Rows are points. Each copy is the shape, with its points in the same order, stretched, turned, moved and blurred by noise. Say if it was mirrored as well.

Shape, 7 rows:
[[-43  21]
 [ -9 -32]
 [ 17   9]
 [ 31   5]
 [-95  17]
 [-49  -2]
 [-29  -8]]
Copy 1:
[[ -3 -25]
 [ 28  11]
 [ -9  17]
 [ -4  32]
 [  7 -65]
 [ 13 -28]
 [ 13 -11]]
Copy 1 is: only turned
Copy 2:
[[ 23  41]
 [-24   8]
 [  9 -22]
 [  9 -36]
 [ 19  89]
 [ -2  49]
 [ -8  26]]
Copy 2 is: only turned

Shape, 8 rows:
[[  4  70  19]
 [-15  15   7]
 [-12   4  -8]
 [  1  -7 -33]
 [ 35 -28 -13]
 [ 18 -59   4]
 [-11 -45  10]
 [ -7 -24  -4]]
Copy 1, 8 rows:
[[ 34  -8 -71]
 [ 28  -9 -14]
 [  6 -13  -1]
 [-34 -14   9]
 [-35  42   4]
 [ -5  54  34]
 [ 24  25  33]
 [  7   9  19]]
Copy 1 is: mirrored
Copy 2 (8 x 3):
[[-18  95 -20]
 [  9  20   1]
 [  7  11  24]
 [ -4   7  47]
 [-28  -6  20]
 [-10 -57   2]
 [  6 -44  -8]
 [  6 -17  12]]
Copy 2 is: only turned

Shape:
[[ 27   0  56  16]
 [-25 -10   1  -2]
 [-21 -32  -7  28]
 [  0  25   6 -21]
 [ -8  42 -34   4]
 [-19  32 -26  27]
 [ 40 -37  34  18]]
Copy 1:
[[-23  78  19  -4]
 [  6 -13 -56 -10]
 [-33 -12 -61 -49]
 [ 24  -4  -5  40]
 [-13 -62  -5  43]
 [-42 -56 -24  26]
 [-19  72  17 -54]]
Copy 1 is: only turned
Copy 2:
[[-72 -12 -15 -11]
 [  9  28  11  -2]
 [-10  31  23  42]
 [ 11 -18   8 -29]
 [ 34 -36   5  19]
 [ 25 -13 -14  35]
 [-80  -9  44  17]]
Copy 2 is: mirrored

Shape:
[[ 18  49 -51  34]
 [-38 -19  16 -22]
 [  7  33   1  38]
 [  1  22  25 -31]
 [ -2 -19  19  -8]
 [-37  -2 -49  20]
 [-38 -13 -30   0]
 [-28 -32 -20 -12]
 [-24  46  11  49]
 [-36 -25   3 -18]]
Copy 1, 10 rows:
[[ 48 -69 -35 -29]
 [-49  26  16  23]
 [ 49   1 -44 -19]
 [-34  25 -23 -46]
 [ -9  29  13 -18]
 [-14 -48  12  53]
 [-35 -35  19  40]
 [-34 -14  46  25]
 [ 24   0 -74  13]
 [-50  11  22  15]]
Copy 1 is: only turned
Copy 2:
[[-51  -8  12  67]
 [ 60 -15   0 -35]
 [-24 -47  18   7]
 [ 17   0  37 -48]
 [ 20 -10 -16 -37]
 [ 21 -11 -19  58]
 [ 37  -4 -17  25]
 [ 41   9 -35   7]
 [  0 -79  45   4]
 [ 53  -8 -12 -18]]
Copy 2 is: mirrored

Shape, 10 rows:
[[ 16  26 -14  16  10 -30]
 [ -6 -41  13 -19 -15 -25]
 [ -5   0 -16   5   2   1]
 [  9  72  35 -37 -18 -22]
 [  0 -28  26  -3  11   1]
 [  3 -30  46  -4   6 -29]
 [-24 -27  25  16  -8 -13]
 [  6  26 -48  -4  31   3]
 [ 16  57  10 -16   3 -26]
 [ 34  35 -14  -1  -8   4]]
Copy 1 (10 x 6):
[[-13  22  -3 -45   9  -2]
 [ 32  19 -47   1 -41  18]
 [  7  -3   1  -7  10 -16]
 [-67  73  59 -30   4  14]
 [ 17 -24 -26  16 -25  12]
 [ 15   5 -41  -9 -36  48]
 [ 38  -8 -28  16   7  40]
 [-31   5   3 -22  10 -67]
 [-55  49  29 -41   0  -9]
 [-28  15  45 -26  -6 -32]]
Copy 1 is: mirrored
Copy 2, 10 rows:
[[-34 -21   1  -1   9 -24]
 [-12  10 -22  17 -36  12]
 [-21  -4   3  15   7   6]
 [-28  34 -39 -58 -13 -21]
 [ 13  12 -23  -1 -17  14]
 [ 21   0 -48 -14 -31   8]
 [ -3 -12 -23  -3 -20  20]
 [-46  11   5  27  37 -26]
 [-32  11 -30 -27   1 -26]
 [-21   7  42  -3  11 -13]]
Copy 2 is: only turned
Copy 3 (10 x 6):
[[-24  -5 -17  29  19  20]
 [  5 -12  13 -75 -30   8]
 [ -7   1  13  -4  15   4]
 [ 63  -8 -95  66  -2   8]
 [ -5  -7   7 -54  11 -19]
 [ -6  -7 -11 -70   1 -10]
 [ -1  36  10 -66  14  -6]
 [-29 -37  14  50  40  20]
 [ 20 -18 -60  60  12  16]
 [  7 -20 -30  47  -9  -1]]
Copy 3 is: only turned
